Each row is a point. Each copy is the shape, with its points in the same order, turned, moved and blurred by noise. Some copies are also mirrored. Which?

Shape, 6 rows:
[[ 2.8 -1.4  5.4]
 [-1.8  1.8  6.0]
 [ 1.0 -0.5 -1.1]
 [ 2.9 -3.7  4.3]
 [ 0.3  0.2 -4.1]
 [-3.2 -1.6 -5.0]]
Copy 1:
[[ 0.0  5.2 -5.0]
 [-3.9  4.6 -1.8]
 [ 1.6 -0.8 -3.5]
 [ 0.4  4.1 -7.6]
 [ 2.0 -4.5 -1.9]
 [-0.9 -6.9 -3.0]]
Copy 1 is: mirrored
Copy 2:
[[ 2.3  0.2  7.1]
 [-2.8 -1.9  5.8]
 [ 2.6  0.6 -0.3]
 [ 3.2  2.5  6.5]
 [ 2.8  0.3 -3.1]
 [ 0.1  2.9 -4.5]]
Copy 2 is: mirrored
Copy 3:
[[-1.6 -2.2 -4.9]
 [-5.4 -1.6 -3.1]
 [ 0.7  1.5  0.9]
 [ 0.5 -3.8 -3.8]
 [ 0.7  3.3  3.1]
 [-0.8  1.3  6.4]]
Copy 3 is: mirrored
Copy 4, 6 rows:
[[ 6.7  1.8  0.8]
 [ 4.7  1.2 -4.3]
 [ 0.3  0.3  2.1]
 [ 6.8  0.3  2.7]
 [-2.7  0.2  3.0]
 [-3.7 -3.9  1.7]]
Copy 4 is: mirrored

Shape (8 x 4):
[[-1.4  3.7  5.8  3.3]
 [ 1.5  1.4  1.3 -1.9]
 [ 4.5 -0.6  1.3 -1.2]
 [ 0.9  1.5 -1.2 -1.4]
 [-6.6 -3.0  1.5  7.7]
 [ 5.7 -1.2 -2.5  0.0]
 [ 3.4 -5.2  1.1 -2.0]
 [-4.4  2.4 -1.6 -2.7]]
Copy 1:
[[-1.3  4.2  6.4  5.6]
 [-2.4  0.3  1.4  1.4]
 [-1.4 -3.5  2.9  1.3]
 [-1.0  1.2 -0.1  0.6]
 [ 5.9  8.1  6.9 -1.8]
 [ 1.8 -4.5 -0.6  0.1]
 [-0.2 -3.8  3.9 -3.5]
 [-3.3  5.7 -1.5 -0.7]]
Copy 1 is: mirrored
Copy 2:
[[ 4.7 -1.0  5.0 -1.5]
 [ 1.3  1.4 -1.4 -2.8]
 [ 2.2 -0.6 -3.8 -4.4]
 [ 0.1  1.6 -2.6 -0.9]
 [-2.0 -7.9  5.4  3.3]
 [ 1.9 -1.6 -7.2 -2.0]
 [-1.5 -3.2 -4.4 -6.3]
 [-3.1  3.6  1.0  1.0]]
Copy 2 is: only turned
Copy 3:
[[-0.4  3.3  2.9  5.3]
 [ 0.5  1.2  0.2 -0.6]
 [ 1.7  2.7 -4.8 -0.3]
 [ 1.2 -1.5 -1.0 -1.8]
 [-5.2 -5.2  0.9  8.1]
 [ 3.2 -0.5 -6.7 -0.7]
 [-1.6  2.0 -7.4 -0.3]
 [-2.4 -2.2  2.1 -3.4]]
Copy 3 is: mirrored

Shape:
[[ 0.1 -2.4  1.5 -1.0  0.3 -1.4]
 [-1.2 -2.7  3.7  1.5  0.4 -0.8]
 [ 5.5 -0.2  1.5  5.3  3.2  0.8]
 [ 6.3 -4.4  2.0 -3.0 -0.5  0.1]
 [ 0.2 11.7 -4.3 -1.7  1.1  0.2]
 [ 4.4 -0.1  4.5  0.4 -1.5  5.0]
 [ 5.0  5.5  4.5 -2.2  2.4 -0.9]
 [-0.7 -0.7  2.8 -2.8  1.3 -0.3]
 [-4.8 -3.5  2.4 -0.6  3.3  3.2]
 [ 2.7  1.5  1.7 -1.5 -1.1 -1.3]]
Copy 1 (10 x 6):
[[ 3.8 -2.2 -1.6 -0.2 -0.3 -0.6]
 [ 4.0 -1.4  0.2  2.6  1.0 -0.7]
 [ 5.9 -1.7  6.3 -2.5 -1.6  1.9]
 [ 7.8 -3.7 -2.2 -1.6 -5.1  0.7]
 [-3.2  4.5  2.9 -9.6 -2.0 -6.0]
 [ 5.9  2.1  1.8  1.1 -6.5  0.3]
 [ 7.6  3.1  1.3 -5.1 -1.8 -4.3]
 [ 3.9  0.7 -2.9 -0.6  0.4 -1.4]
 [ 1.3  2.0 -2.6  2.7  2.0  3.3]
 [ 4.4 -1.1  0.1 -2.6 -2.6 -3.7]]
Copy 1 is: mirrored
Copy 2 (10 x 6):
[[-1.6 -1.9  2.8 -2.4 -0.1 -1.5]
 [-1.7 -2.6  5.4 -0.9  0.8 -0.7]
 [ 5.6 -1.2  4.8  0.4 -2.2  2.5]
 [ 2.0 -5.2  2.5 -6.6 -2.5 -1.5]
 [-2.1  8.6 -4.1 -2.3 -2.9  7.0]
 [ 1.6 -4.0  4.6 -5.6  0.2  5.7]
 [ 0.4  3.5  4.8 -6.2 -4.2  3.6]
 [-2.4 -0.2  3.1 -4.4  1.0 -0.7]
 [-1.3 -0.8  4.0 -1.9  7.2 -1.0]
 [-1.8 -0.5  2.1 -4.0 -3.0  1.5]]
Copy 2 is: only turned

Shape, 14 rows:
[[ 6.1  2.6 -0.3 -2.4 -1.1  0.5 -2.4  1.0]
 [-0.2 -0.2  1.7  1.7  2.3  0.3  4.3 -1.9]
 [-6.5 -0.7  0.4 -7.4  2.5 -1.1 -3.6  3.8]
 [ 6.5 -1.9 -4.4 -3.6  2.7  2.7 -1.5 -0.1]
 [-3.1  0.0 -3.7 -0.2  0.4 -0.7 -0.9  0.8]
 [ 1.9  3.1 -6.4 -8.1 -1.6  4.8  2.6  1.9]
 [-0.3 -0.3 -1.2 -6.4 -4.8  0.4 -1.1  2.3]
 [ 0.5 -5.0 -0.7  0.0 -9.1 -0.4 -0.8  2.1]
 [-4.2  1.0 -2.4  3.1 -2.6  3.4  4.6 -3.3]
 [ 0.8 -2.5  0.9 -4.3  1.4 -7.8  1.2  2.7]
 [-0.3  4.2 -2.5  0.9 -1.2  0.0 -1.1 -1.2]
 [-7.0 -1.0 -1.8 -4.4  2.5 -0.7 -3.7  0.1]
 [-1.7  8.8 -5.3 -3.4 -2.4 -3.2 -1.3  2.9]
 [ 0.6  2.4  2.0  5.4 -2.0  0.1 -3.7  4.4]]
Copy 1, 14 rows:
[[-0.7 -1.4  1.6  0.5 -0.9 -5.7  1.2 -0.1]
 [ 0.2  3.8 -3.3 -1.1  2.4  2.0  0.2 -2.8]
 [ 4.4 -4.8  0.3 -7.6  1.2  2.8 -4.1  3.8]
 [ 1.3 -4.5 -4.0  2.8 -0.2 -4.4  1.8  1.4]
 [-0.4 -1.3 -1.5 -1.7 -2.5  3.7 -1.2  2.1]
 [-6.1 -6.1 -4.9 -4.9 -0.7 -4.2  0.8  1.5]
 [-1.5 -6.3  1.7 -5.0 -1.1 -0.2  1.3 -0.8]
 [-0.8 -4.5  3.1 -1.8 -4.6  3.9  6.2 -4.9]
 [-5.9  3.1 -3.9 -2.7  0.0  6.2  3.0 -0.8]
 [ 5.0 -3.5  0.5 -2.1 -1.3  0.5 -5.6 -5.5]
 [-3.5  1.2  0.6  0.0 -1.9  1.2 -1.1  2.0]
 [ 1.6 -4.1 -0.3 -4.3  1.3  5.7 -3.3  4.2]
 [-6.3 -2.0  2.1 -4.0 -5.0 -1.1 -6.6  2.8]
 [ 1.6  4.6  4.1 -1.2 -5.6  0.3  2.0  1.7]]
Copy 1 is: mirrored
Copy 2:
[[  3.1   1.4   1.3  -1.1  -3.7  -3.7  -0.1   2.7]
 [ -2.0   2.9   0.2  -1.2   5.0  -1.0   1.1  -1.6]
 [ -2.1  -1.7   1.2  -4.1  -0.4   4.2 -10.3   3.2]
 [  5.0   1.5  -2.8  -4.5  -1.4  -5.4  -2.7   0.7]
 [  0.5  -0.6  -2.2   2.3   1.5   0.5  -4.8  -0.2]
 [  2.1   6.1  -1.2  -0.6   0.3  -7.0  -8.6   5.2]
 [ -2.2   2.6  -2.9  -0.9  -5.1   0.5  -5.5   4.9]
 [ -2.4   1.7  -6.9   1.9  -4.7   1.9   1.2   5.4]
 [ -1.7   7.8  -2.8   5.2   4.7   1.7  -1.5  -1.2]
 [ -6.1  -4.4  -0.6  -3.8  -3.0  -2.9  -3.0  -0.9]
 [  1.8   2.5   1.1   3.3   0.1  -0.3  -3.0  -0.5]
 [ -1.0   0.5   0.0  -1.8   1.2   4.2  -9.1  -0.9]
 [ -0.5   0.4   4.3   7.1  -1.7  -3.3  -7.7   2.3]
 [  2.4  -2.6   1.7   3.5   0.5   2.9   3.3   3.7]]
Copy 2 is: only turned
